Each row of a before or after table is a point. One or more steps were done to the points. Then noise was added and the rows were shuffled. The steps act on how far a point lies along the listed directions, d1 being the first. Write out the steps. A step turns or swaps two directions, mirrors them in a line or flattens them onto one, adds a multiple of one to another, or multiplies one. Angles are multiples of 10 degrees, from the lower direction toward the higher: turns from -170 to 170, lines from 10 to 170 but not 90. Use the fewest steps. Two steps may share a direction if one is a turn and the other turns, adds or multiplies; they go together, in the order done. Otherwise the lowest direction goes first.
(in the rows, 128 means zero)

Directions:
(1): [92 96]
(2): [160  92]
Before (14 x 2):
[[117 175]
 [136 109]
 [120 119]
 [ 58 163]
 [ 93  90]
 [128  92]
 [ 62 149]
 [168 108]
 [ 89 124]
 [ 53 163]
 [142 140]
 [165  94]
 [134 101]
 [151 125]]
After (14 x 2):
[[119 132]
 [175 148]
 [141 162]
 [141 149]
 [ 50 124]
 [141 108]
 [ 52 133]
 [ 50 115]
 [104  86]
 [175 140]
 [ 82 141]
 [138 155]
 [105 172]
 [150 127]]
Steps: mirror d1 and d2 in the line at 130 degrees

Directions:
(1): [137  69 143 157]
(2): [115 131 190 105]
(3): [121  95 107  73]
Before (10 x 4):
[[129 189 110  94]
 [133  90  65  67]
 [128 185 123 109]
 [120 125 134 120]
 [138  85 116 137]
 [134 131  80 182]
 [102 222  81 141]
 [165 164  59 161]
 [122  66  96  76]
 [106 101  98 114]]
After (10 x 4):
[[145 126  90 139]
 [127 107  73 158]
 [132  90 128 154]
 [122 130 139 126]
 [103 194  53 119]
 [112 110 113 148]
 [164 140  52 152]
 [131 181 113 105]
 [129 104 123 147]
 [133 191 101  95]]
Steps: turn d1 and d2 by 10 degrees; multiply d3 by 0

Directions:
(1): [ 99 132  83 151 126  66 130  83]
(2): [ 78 175 101  77 111 136 121 155]
(3): [119 150 152 132  80 161 168  73]
(4): [133 196 167 155 160 101 146 143]
(5): [124 131 167  85 155 119  78  78]
Before (10 x 8):
[[144 108 137 147 123 128 114  97]
 [155 147 164 154 113 158 123 107]
 [144  83 111 121  75 158 153 126]
 [118 153 145  72  99 165 127 118]
 [121 149 167 118 109 184 137 152]
 [120 133 148 148 117 147 156 124]
 [151  95  86 141 213  54  64 249]
 [ 99 132  92  92  81 159 124 124]
 [106 151 115 137  98 150 164 122]
 [109 130 116 113 141 166 130 161]]
After (10 x 8):
[[157 152 165 158 125 147 117 120]
 [142  14  40 106 158  97  51 216]
 [101 169 115 108  89 151 139 122]
 [148 138 143 144 105 134 167 143]
 [115 185 130 153 150 111 152 164]
 [126 151 153 157 151 122 146 154]
 [125 163 172 125 131 166 131 174]
 [109 135 119 116 146 161 126 165]
 [115 167 155  78  89 172 140 105]
 [142 112 143 148 111 138 123  84]]
Steps: add -1.5 times d5 to d4; turn d3 and d4 by 50 degrees

Directions:
(1): [145 111 115 140 121 157 122 113 151 229 158 112]
(2): [ 91 170 159 118 204 149  79 109 134 146 111 139]
(3): [ 83  69 174  99 111 111 114 110  69 146 125 106]
(4): [105 151  96  99 162 117 205  98  91 144 156 149]
(5): [ 81 134 161 139  82 145 156  71 185 118 121 151]
Before (11 x 12):
[[142 170  93 113 182 137 154 106 136 158 164 138]
 [157 103 107 119 147  93 139 186  79  73 122  73]
 [162 108 101 158  50 142 153 109 173 176 162  95]
 [138 129 142 158 113 134  77 195 160  60 110 130]
 [115  91 197 156 117 152  74 103 151 180 130 103]
 [135 133 125 119 126 119  72 163 133  68 114 104]
 [123  97 145 131 100 162 100  97 152 193 130 108]
 [132 139 102 120  92 149 186  99 141 182 152 134]
 [150 132 116 106 150 100 136 182  76 114 121 129]
 [144 158 114 158  84 137 123 133 146 119  99 147]
 [103  77 188 140  88 120  73 123 127  76  86 106]]
After (11 x 12):
[[133  75 137 135 124 132  76 183  88 181 152  97]
 [163 123  98 137 107 123 125 155  78 152 123 123]
 [145 148 132 124 138 122  95 149 128  49  84 132]
 [151 158  88 112 100 115 199 145 114  74 128 146]
 [119  96 134 107 117 136  73 128 123 174 146  77]
 [141 156 177 160 176 129  45 152 146  66  95 119]
 [108  45 146 133  38 124 173 110 136 154 151  65]
 [ 93  92 162 114  84 130 154 111 131 171 134 137]
 [190 105  76 132  43  68 182 175  93  19 134  92]
 [ 89 156 138  90 198 119 159  84 107 115 144 150]
 [176 101 130 171 111 154  57 160 178 142 106  98]]
Steps: multiply d1 by -1; multiply d2 by 2; turn d3 and d4 by -40 degrees; turn d3 and d5 by 120 degrees
